Rows are points. Examples show where two turns around zero, p and q, send a point. Where does a point land after both, in the order given? Backwards means that the second turn is done in reverse. Each puzzle has new turns, and all numbers are rounded.

Turn p:
[-1.55  0.11  0.72] => [-1.63  0.48  0.25]
[ 0.98 -0.85 -1.19] => [ 1.07 -1.06 -0.91]
[-1.01  0.15  2.45] => [-1.64  0.38  2.06]
[ 1.59  0.59 -1.97] => [ 2.20  0.19 -1.37]
Turn q:
[1.19 1.69 0.45] => [0.92 1.82 0.57]
[ 0.30 -2.60 -0.64] => [ 0.65 -2.35 -1.14]
[-3.09 -0.27 -0.46] => [-3.02 -0.85 -0.03]
[ 1.08  0.66 -0.33] => [ 0.86  0.92 -0.36]
[0.51 0.52 0.99] => [0.58 0.46 0.98]
Where do these land?
q, then p: [-0.01  0.47 -1.19] => [ 0.17  0.69 -1.06]
p, then q: [ 1.65  1.07 -0.34] => [1.74 0.98 0.06]
p, then q: [ 2.06 -0.19 -1.32] => [ 2.18 -0.07 -1.12]
q, then p backwards: [-1.10 -0.90  1.21] => [ 0.03 -1.31  1.33]
p, then q backwards: [-2.60 -0.44  1.65] => [-2.98  0.89  0.18]

Turn p:
[ 0.93 -0.43  2.89 -0.55 -0.12  0.16] => [ 0.79 -0.21  3.00 -0.27 -0.03 -0.03]
[-0.82  0.14 -0.19 -0.13 -0.90 -1.08] => [-0.79 -0.22 -0.27  0.10 -0.59 -1.27]
[-0.60  1.49 -0.75  0.66  2.14 -0.82] => [-0.94  1.57 -1.02 -0.24  2.08 -0.23]
[-2.82  0.19 -1.74 -2.52 -1.19  0.96] => [-2.25 -1.35 -1.76 -2.43 -1.92  0.33]
[ 2.03  0.51  0.55  1.40 -2.05  0.63] => [ 1.87  1.19  0.66  1.53 -1.89  0.03]
[ 2.54  0.48  0.26 -0.86  1.43 -0.25] => [ 2.41  0.68  0.39 -1.04  1.44 -0.11]
[-2.06 -0.87 -0.44 -0.48  1.03  0.97] => [-1.83 -1.17 -0.47 -0.58  0.56  1.35]
[ 0.81 -1.52 -0.58  2.49 -0.34 -0.58] => [ 0.75 -0.49 -0.53  2.96  0.34 -0.08]
Turn q:
[ 1.17 -1.14 -0.05 -3.01 -0.62 -0.47] => [ 0.45 -1.88  0.31 -2.69 -0.78  0.81]
[-0.93  0.75 -0.02  0.42  0.35  1.46] => [-0.60  1.15 -0.20  0.69  0.76  1.04]
[-1.25  1.89  2.27  1.62 -0.12 -0.44] => [-1.17  2.22  2.00  1.15  0.20 -1.22]
[ 2.44  0.05 -0.19 -1.79  1.17 -1.09] => [ 2.14 -1.19  0.41 -2.14  0.82 -0.56]
[-1.23  2.44 -0.73  1.12  0.48  0.46] => [-0.20  2.84 -0.80  0.60  0.74 -0.22]
[-0.59 -1.64 -0.05  0.92  0.63  0.38] => [-0.79 -1.23 -0.52  1.32  0.53  0.01]
[ 2.40 -1.87  0.79 -0.50 -2.01 -0.03] => [ 1.41 -2.29  1.38 -0.01 -2.11  0.74]
[-2.02 -0.48 -2.02  1.23  0.12 -0.26] => [-1.27  0.39 -2.59  1.08 -0.16 -0.59]
Where do these land?
q, then p backwards: [-1.81 -0.72  0.79  0.54 -1.43  0.63] => [-2.01  0.04  0.46  1.16 -0.99  0.76]
p, then q: [ 2.22 -0.12  0.52  1.50  2.39 -0.25] => [ 2.02  0.36  0.81  0.86  2.73 -0.42]
q, then p: [-0.57 -0.01 -2.64  0.00 -1.20 -1.09] => [ 0.44 -0.24 -2.50 -0.16 -1.49 -1.08]
q, then p: [ 2.41 -0.53  0.33 -0.32  1.80  1.54] => [ 2.04 -0.44  0.96  0.17  1.79  1.85]
q, then p: [-0.54  0.74 -0.55 -0.17 -2.56 -0.63] => [-0.21  0.52 -0.32 -0.30 -2.59 -0.95]
p, then q: [-2.68  1.55 -0.04 -0.39 -0.84  1.05] => [-2.36  1.59 -0.64 -0.80 -1.16  1.01]
p, then q: [-1.61 -0.97  0.63 -0.83 -0.23 -0.49] => [-1.89 -1.10  0.04 -0.09 -0.24 -0.26]
p, then q: [ 2.58  0.06  0.96 -0.33  2.06 -0.76] => [ 2.01 -0.56  1.46 -0.73  2.25 -0.63]
